Each row of a before or after table is a point. The points were changed in one or more steps. Then noise was added and the rows were shuffled. The steps act on how far a point lies along the listed directions, d1 being the first. Write out the steps. A step turns or swaps two directions, mirrors them in a line or flattens them onto one, adds a multiple of one to another, or multiplies one. Angles are multiples of 10 degrees, from the lower direction toward the higher: turns from -170 to 170, lines from 10 to 170 but not 90. Use the fewest steps. Two steps may share a direction if one is a turn and the other turns, adds or multiplies; they go together, in the order done. Otherwise the lowest direction goes first.
In the rows, 128 means zero.

Directions:
(1): [104 100]
(2): [100 152]
Before (9 x 2)
[[140 107]
 [105 139]
 [177 163]
 [116 137]
 [129 159]
 [147 181]
 [141 167]
 [182 139]
 [117 152]]
After (9 x 2)
[[132 126]
 [175 154]
 [163 148]
 [152 144]
 [120 126]
 [114 119]
 [144 135]
 [128 129]
 [180 157]]
Steps: flatten d1 and d2 onto the line at 20 degrees

Directions:
(1): [161 148 106 101]
(2): [166 127 152 154]
(3): [122 143 169 100]
Before (9 x 4)
[[127 116 130 172]
 [122 117 186 177]
 [141 113 113 134]
 [138 137  94 133]
 [117 148 162  94]
 [101 118 136 149]
 [118 107 162 186]
 [135 128 174 133]
 [120 115 103 136]]
After (9 x 4)
[[109 147 173  93]
 [124 122 109 123]
 [198 140  82 149]
 [135 106 113 144]
 [165 132  88 154]
 [146 147 110 111]
 [112 123 118 152]
 [202 147 103 141]
 [160 135 138 133]]
Steps: multiply d1 by -1; add -1 times d2 to d3

Directions:
(1): [183 111 149  97 118 122 133 103]
(2): [105 123 168 137  98 115  85 111]
(3): [135 120 108 118 124  66 115 156]
Before (13 x 8)
[[ 97 138 171 138 110 200 118  88]
 [190 111 130 110 135 126 147 111]
 [113 146 146 129 139 173 145 115]
 [151 116 134 121 122 119 120 119]
 [162 115 125 114 102  48 104 130]
 [167 118 150 104 105  98 120 120]
 [197  93 160  86 111 133 130  85]
 [104 127 107 134 132  87 127 135]
 [130 121 153 108 108 119 104 125]
 [109 134 152 130 122 182 132 115]
 [ 93 124 157 144  93  99  67 134]
 [ 61 134 118 137 109 106 108 162]
 [120 139  95 136 136 133 153 135]]
After (13 x 8)
[[159 122 133 113 113 121 135 103]
 [151 132  89 133 162 138 167 144]
 [ 73 138 135 155 106 106  77 147]
 [ 94 138 114 128 130 131 120 154]
 [101 113 164 108  83  90  90 130]
 [124 117 133 119 118  78 116 118]
 [124 139 156 123 131 168 138 104]
 [114 135  74 145 132  64 128 168]
 [113 134 153 128 121 184 134 112]
 [110 144  91 140 142 116 147 168]
 [ 83 144 153 150 121 205 125 102]
 [124 126 106 137 139 129 133 139]
 [110 135  59 139 173 163 174 161]]
Steps: mirror d1 and d2 in the line at 120 degrees

Directions:
(1): [137 157 128  82 141 144 189 122 124 125 102 114]
(2): [156 106 137 151 166 112 151 131  72 133 152 110]
Before (13 x 12)
[[136 112 136 140 138 129 161 117 100 130 142 138]
 [112 145 126  72 102 140 152 133 177 124  97 134]
 [122 146 132 109 112 140 125 132 157 131 114 127]
 [113 130 128 130 104 136  97 134 167 126 123 172]
 [132 149 119  67 157 131 209 131 111 131  96 107]
 [ 95 146 131 124 106 141 112 120 168 119 108 147]
 [ 99 137 116 114  95 125  83 127 172 118 112 153]
 [ 95 152 116  98  67 148  98 129 200 117  98 158]
 [152 134 145 112 160 122 186 130 111 120 106  98]
 [108 157 106  96  81 135 104 132 177 129 100 142]
 [118 139 128 124 116 128 122 115 139 117 130 139]
 [102 142 113  98  99 141 114 110 175 122 102 135]
 [158 172 120  68 149 137 240 115  96 121  92 109]]
After (13 x 12)
[[111 149 114  84 111 144 143 109 163 122  96 126]
 [119 143 128 118 118 130 131 115 138 116 127 136]
 [128 149 133 103 119 142 141 131 148 131 112 122]
 [118 168 108  76  94 140 138 131 166 128  91 132]
 [146 128 124  93 176 118 206 133  79 134 117 101]
 [126 145 130  67 121 138 180 133 154 124  98 122]
 [158 117 149 134 167 113 172 133  94 123 122  97]
 [102 153 116  91  99 133 111 124 174 116  99 147]
 [175 145 127 104 173 119 233 119  55 126 120 100]
 [105 168 117  70  81 156 143 125 189 117  84 146]
 [134 105 136 151 136 125 146 118 101 130 149 141]
 [100 155 132 109 113 145 136 119 163 118 100 140]
 [115 143 127 110 105 144 117 131 171 126 111 169]]
Steps: turn d1 and d2 by 30 degrees

Directions:
(1): [126 156 114 111 157 129 182 122  79  89  84 107 123 114 136 105 119 130]
(2): [155 113 111 121 154  96 118 115  86 140 162  95 104 167  76 126 135 126]
Before (14 x 18)
[[135 127 134 133 109 147 145 132 120 127 124 147 129 110 112 135 122 124]
 [133  63 142 169  65 128   7 135 228 203 208 168 146 135 118 181 130 128]
 [159 118  85 115 169  73 108  93  64 145 178  96  86 174  38 121 145 136]
 [138 114 119 121 156 125 126 118  91 131 148 109 113 150  87 116 129 118]
 [110 126 129 132 109 123 113 126 147 132 124 131 142 134 131 124 128 140]
 [149 148 125 139 142 111 143 131 120 113 144 123 111 138 112 130 140 143]
 [123 124 134 119 127 131 126 136 136 139 128 129 142 114 113 127 138 122]
 [126 133 125 131 139 121 137 125 126 120 135 113 126 141 120 127 120 139]
 [122  99 144 144  85 130  52 133 197 186 170 153 136 161 104 160 132 128]
 [138 111 146 141 133 129  89 129 151 158 158 134 125 132 130 146 138 123]
 [141 118 127 127 129 111 133 114 114 126 141 127 119 141 123 128 136 132]
 [144 126 123 139 130 134 145 125 138 114 119 133 137 124 141 133 122 121]
 [152 125 102 134 155 107 131 121  88 137 146 102  94 171  72 133 144 110]
 [130 118 133 132 130 122 116 129 115 132 114 137 133 142 137 141 114 127]]
After (14 x 18)
[[117 120 119 129 120 112 114 120 130 135 134 118 132 148 114 123 128 139]
 [114 183  91 101 171 126 203 104  57  70  59 116 116  91 129  89 123 143]
 [126 123 132 118 132 126 127 133 128 136 129 126 138 116 105 126 137 122]
 [115 142 124 117 151 149 160 125  95  99  97 122 131 115 131 105 119 120]
 [118 138 129 131 134 131 144 128 134 114 124 119 132 131 133 128 118 139]
 [156 116 105 111 157  91 115 108  75 150 156  82  99 192  47 127 127 127]
 [134 130 129 123 126 122 149 117 111 112 120 128 126 127 141 123 131 133]
 [139 119 136 136 107 141 134 132 124 135 134 147 126 116 104 138 125 123]
 [147 117 123 144 127 131 130 124 150 126 134 137 136 131 136 139 127 119]
 [150 123 128 128 165 114 121 118  96 136 146 103 111 142 110 129 135 123]
 [131 119 131 130 132 122 117 130 112 131 114 136 132 142 134 138 114 127]
 [188  82  80 121 176  65  88  96  45 153 200  60  85 190  24 135 127 128]
 [123 162 107 125 154 140 185 129  90  92  71 118 115 118 133 116 130 113]
 [139 159 131 138 135 124 158 136 131 103 123 132 120 119 136 128 135 143]]
Steps: turn d1 and d2 by -90 degrees

Directions:
(1): [127 147 142 162 168 135 154 180 109 124  87  74  91 134 151 126 145 134
  99 135 111 131 101 147]
(2): [154  98 161 131 161 127 124 141 151  90 148 153 128 106 158 131 178 118
 157 147 140 104 155 180]
(3): [131 139 126 174 139 103 107 130 111 124 151 121 117 159 145 105 143 127
 119  75 174 165 184 114]
(4): [150 161 120 133 134 108  66 150 176 106 135 144  85  89 118 122  95 131
 131 119 126 156  93 136]
(5): [120 142 130 143 166 126 128 118 152 136 118 132 161 120 105 191  93 157
  77 113 138 112 163 164]
(6): [183 102 102 139 121 103 159 157 136 111 116 141 163  99 161 137 128 165
 116 108 138 117 111  74]
Before (9 x 24)
[[ 93 130 156 136 170 141  76 104 156 121 140 140 124 148 109 151 137 116
  133 130 150 125 198 199]
 [137  94 151 103 147 152 166 123 150 117 136 151 166 104 124 149 133 118
  137 169 103  80 141 153]
 [118 166 105 152 122 135 159 129  90 162  97 105 102 151 122 129  91 141
   78 120 119 147  98  92]
 [108 132 163 141 144 126 139 126  89 142 122  92 117 144 139 120 165 103
  137 143 131 126 148 183]
 [177  86 140 101 125 129 139 118 149  90 146 145 179  95 146 157 137 135
  139 124 143  95 172 135]
 [180 126  98 100 104 130 160 159 135 125 103  97 142  93 121 152 101 135
  117 166  95 109  65 100]
 [154 128 154 148 155 111  90 130 168 113 165 137 119 102 131 141 147 129
  132 103 145 119 177 175]
 [151  97 152 141 177 110 128 131 163 101 123 161 156  90 144 174 142 165
  104 119 141 100 169 182]
 [ 89 158 147 142 168 135 113 128 127 159 144 127 102 145 107 141 111 121
  107 107 150 138 165 178]]
After (9 x 24)
[[110 137 165 150 153 126 143 139  85 141 115  82 110 147 147 120 168 105
  131 139 133 130 146 183]
 [150 106 161 158 197 117 142 155 153 100 101 133 138  93 154 173 150 170
   88 126 129 100 154 192]
 [172 125 100  87  96 135 152 144 139 128 110 107 146  94 109 153  96 128
  124 172  92 108  66 107]
 [174  94 147 112 140 134 152 140 142  88 128 121 162  97 155 157 147 137
  126 133 132  92 157 144]
 [ 95 135 159 154 185 137  85 124 146 116 128 118 111 152 122 147 148 120
  121 125 148 128 196 203]
 [158 136 161 166 175 113 105 158 159 109 147 111 103 104 143 141 155 135
  120 103 138 121 164 179]
 [130 103 156 114 161 156 171 137 142 117 123 130 149 109 129 147 139 116
  127 175  95  83 133 164]
 [ 94 159 144 147 168 132 114 129 126 154 145 126 102 145 111 141 111 123
  105  98 156 141 169 174]
 [119 154  96 134 100 128 145  97 100 168 122 137 124 146 109 131  83 140
   94 117 130 144 113  83]]
Steps: add 0.7 times d2 to d1; turn d3 and d6 by 10 degrees

Directions:
(1): [133 149 137 135 113 123 138 150 172  89 104 154 155 160 114  73 154 147
 144 107 112 112 185 132 137 151  93 162 164 131 142  93 136  96 135 168
 147 162 150 102 179  90  99 111 117  85 138 127  77 104 135 108 116 111
 152 173 110 144 112 144 124 149 115 130]
(2): [125 157  99 139 126 111 130 127  90 134 113 150 128 166  99 114 179 114
 125 130 110 192 143 109 113 153 166 103  86 142 127 130  62 114 176 156
 134 135 108 123 101 107  54 136 134 135 135 136  97 143 125 169 145 164
 104 122 148 129 158 118 116 130 142 172]
(3): [113 161 165 100 145 126  89 103 150 120 117 130 154 159 139 182 124 156
 105 162 135 151 141 125 146 130 108 128 159 120 121 115 109 152 154 103
 120 123 127 105 142 191 132  88 104 122 130 218 121 118 167 128 175 150
 138 148  95 128 121  94 117 100 150 163]
(4): [131 118 113 113 138 163 108 172 114 110 128 135 155  82 130 125  65 106
 140 149  64 105 127 117 137 147 116 128 136  90  84 105  87 133  78 113
 111 168 114 177 112 132 117 121  88  96 123 116  89 122 145 123 148 161
  86 126 138 157 152 132 149 140 104 165]
Before (14 x 64)
[[127 111 129 123 131 134 126 129 110 133 126 125 121 109 131 133 114 119
  123 125 128 123 111 127 127 126 138 108 119 117 121 133 127 135 115 114
  130 123 119 150 110 134 135 139 121 135 127 115 136 134 124 136 132 125
  111 121 135 128 130 127 134 131 130 130]
 [116 149 158 116 132 133 105 139 169  89 115 154 167 156 125 130 129 158
  128 134 101 133 170 134 138 142  84 148 171 122 125  87 117 133 136 140
  134 157 140 110 173 143 110  92  98  85 138 183  86 106 159 109 145 123
  150 175  96 142 112 126 121 129 124 149]
 [124 143 146 112 136 144 117 155 154  93 118 143 156 138 121 125 114 140
  136 140  99 124 152 126 136 156  97 143 157 109 125  98 111 125 124 130
  129 156 139 120 164 133 115 106 104  94 136 153  96 116 157 107 145 136
  126 158 105 144 124 132 135 133 121 147]
 [135 120 120 135 127 128 134 129 126 134 137 119 125 122 139 120 126 125
  131 134 127 118 124 132 124 129 127 131 121 122 127 128 128 134 119 130
  121 121 128 135 130 124 131 131 127 132 131 116 132 123 124 128 128 121
  127 116 132 131 133 129 130 140 130 121]
 [130 114 108 129 133 143 123 137  97 147 142 130 117 108 128 138  92 113
  129 130 111 137 105 127 121 127 155 114 107 120 115 137 104 132 113 113
  118 136 111 155 100 124 120 145 127 137 129 107 136 140 125 138 135 142
   95 112 148 140 145 129 136 128 123 143]
 [121 123 137 126 125 124 118 125 130 127 127 128 127 126 134 148 113 137
  126 130 133 125 126 122 140 118 112 124 136 126 132 122 133 134 120 117
  126 120 132 124 131 138 136 122 117 131 122 138 135 122 133 125 129 125
  127 138 118 135 130 131 129 115 127 118]
 [120 131 129 120 132 132 111 128 121 130 132 132 128 127 126 149 121 131
  120 143 117 140 125 123 137 127 127 122 129 113 127 125 115 146 132 110
  115 131 121 132 119 148 134 124 117 125 124 146 119 122 146 125 147 144
  118 121 123 131 137 118 131 117 137 144]
 [132 103 117 127 132 150 128 157 119 131 138 119 133  84 131 123  83 113
  140 132  95 100 110 123 128 127 130 123 125 105 106 126 128 134  81 117
  115 149 122 163 106 122 143 128 114 124 125  99 126 119 129 121 124 134
  100 112 143 139 139 140 145 136 113 132]
 [121 140 110 128 132 122 131 123 109 128 115 124 127 130 110 118 143 114
  129 129 108 150 133 120 117 134 143 118 111 130 120 131  97 125 143 136
  129 138 121 134 116 115  98 138 123 126 126 117 115 136 130 145 141 148
  105 123 142 136 150 126 116 132 125 144]
 [133 123 117 130 125 125 127 131 120 128 127 130 118 121 134 124 119 121
  128 123 137 127 125 132 123 125 131 128 133 121 128 130 135 123 122 125
  132 131 125 133 125 122 143 134 129 125 120 111 141 131 116 123 118 122
  121 122 131 129 126 127 139 124 124 115]
 [130 117 117 126 126 144 129 140 109 132 134 128 117 104 138 129 106 117
  131 129  99 112 108 119 130 136 129 114 114 109 113 131 119 136 100 121
  121 134 120 154 105 131 137 132 127 128 125 110 135 122 121 130 134 138
  112 114 132 135 139 128 145 135 118 131]
 [116 130 125 125 142 132 116 123 105 144 131 138 129 126 128 152 121 126
  119 137 138 140 113 120 125 123 135 111 109 130 123 132 112 138 137 119
  117 114 117 130 112 150 125 119 129 140 126 147 137 132 142 136 143 143
  111 124 128 123 130 117 130 123 135 143]
 [130 121 123 123 128 132 130 139 120 128 133 127 130 112 140 138 101 122
  133 135 122 105 117 120 129 127 120 134 124 111 118 129 121 141 113 113
  125 129 117 146 115 131 131 124 123 120 129 121 124 127 128 129 129 127
  119 119 128 137 137 133 135 131 121 128]
 [126 125 135 119 130 138 116 123 120 140 139 121 130 120 132 145 114 116
  123 132 125 126 124 129 126 134 130 126 130 126 119 130 130 134 118 116
  124 131 126 136 120 144 138 123 122 129 128 140 125 126 133 132 131 137
  117 126 128 130 126 118 124 119 134 131]]
After (14 x 64)
[[126  99 101 123 144 147 116 119  65 177 160 110  96  84 139 179  72  99
  117 146 124 150  61 124 116 110 181  87  79 117 104 163  99 155 108  83
  104 111  94 175  61 153 143 158 136 170 121 108 174 158 119 153 145 155
   77  78 160 128 157 117 139 112 133 142]
 [122 177 170 125 111 126 118 170 229  35  81 188 204 200 106  54 164 184
  149 106  78 111 247 139 150 173  36 195 219 128 144  39 129  89 146 195
  159 203 169  75 242  91  70  68  82  25 153 182  16  73 168  81 128  99
  183 236  71 164  90 148 114 157 108 151]
 [132 121 115 129 127 126 126 128 114 133 130 127 115 117 135 131 116 118
  125 126 139 129 117 132 122 121 137 124 128 121 127 135 134 127 121 119
  129 126 122 137 119 127 149 136 131 131 118 112 148 133 115 126 121 124
  118 117 134 126 126 126 139 121 126 115]
 [130  96 113 125 138 151 125 149 104 145 146 110 123  73 136 143  75 106
  134 140 101 105  90 121 127 119 143 111 113 104 101 139 125 145  79 104
  108 137 114 173  88 134 153 133 117 139 123  99 143 128 126 129 130 139
   92  96 150 133 145 134 147 130 118 131]
 [121 139 109 127 133 122 131 121 104 131 117 122 126 127 111 121 141 113
  128 131 109 150 128 120 116 132 145 117 108 129 120 133  96 127 141 133
  127 135 119 137 112 119 100 138 124 130 126 118 120 138 129 146 142 149
  102 120 143 136 151 125 115 130 125 145]
 [126 101 125 118 138 138 122 118  87 152 139 112 107  93 137 160 100 110
  115 136 136 131  83 125 122 115 156  91 101 115 114 150 123 151 111  93
  120 106 108 162  85 153 150 147 126 157 122 116 162 146 120 146 138 133
   98  99 145 120 139 118 136 120 136 129]
 [128 108 113 121 132 147 124 130  89 149 145 116 105  90 144 153  94 109
  124 139 106 119  84 118 127 125 144  99  99 107 107 146 115 150  97 103
  114 118 110 166  83 148 150 139 131 147 120 110 158 132 117 139 140 145
  101  94 140 127 146 122 146 126 123 131]
 [118 125 126 119 137 134 107 121 109 142 139 125 120 118 130 164 113 125
  115 149 122 145 109 121 135 120 137 111 119 112 123 135 113 155 131  98
  109 120 115 140 105 159 143 128 120 137 121 146 133 129 143 131 151 148
  111 107 128 126 141 112 132 111 141 144]
 [128 163 157 119 121 139 126 178 196  56  94 168 182 169 109  71 139 159
  151 120  83 109 208 130 144 179  63 177 192 113 139  63 118  94 132 169
  148 189 161  95 213  96  87  89  93  52 146 152  46  92 164  88 132 121
  149 201  87 159 108 148 131 153 108 149]
 [135 117 119 135 129 129 133 126 122 138 140 116 122 119 140 126 123 122
  129 137 128 120 118 131 124 126 131 127 117 121 126 132 127 137 119 126
  118 118 126 137 124 128 133 133 128 138 131 116 138 126 123 130 130 123
  124 110 134 129 135 127 131 137 132 120]
 [128 116 121 122 131 133 129 134 110 137 139 121 125 105 144 150  95 117
  128 140 126 108 103 120 127 122 129 126 116 110 116 137 119 148 112 104
  120 121 111 152 103 139 137 128 126 132 126 121 136 133 126 133 132 131
  113 108 132 134 141 130 136 126 125 127]
 [125 117 132 117 135 139 112 116 106 153 147 113 122 110 136 162 106 110
  118 137 131 131 106 127 123 126 141 115 119 124 115 141 127 143 116 104
  118 119 120 144 104 156 147 130 125 142 123 140 140 134 131 140 135 143
  110 112 133 125 131 113 125 112 138 130]
 [113 118 119 121 151 135 110 109  79 166 145 124 114 108 136 184 105 114
  110 149 148 149  78 118 120 110 156  91  88 127 115 153 107 157 133  95
  107  95 104 145  82 173 143 130 137 166 120 147 167 147 138 147 150 153
   96  98 139 112 139 107 133 111 142 142]
 [121 122 136 126 126 125 118 123 126 131 128 127 126 124 136 152 110 136
  125 132 134 125 123 122 139 115 115 122 134 126 131 125 133 136 120 114
  124 117 129 125 127 141 138 123 117 134 122 139 139 122 132 126 130 126
  125 136 119 134 131 129 129 113 128 118]]
Steps: multiply d1 by 3
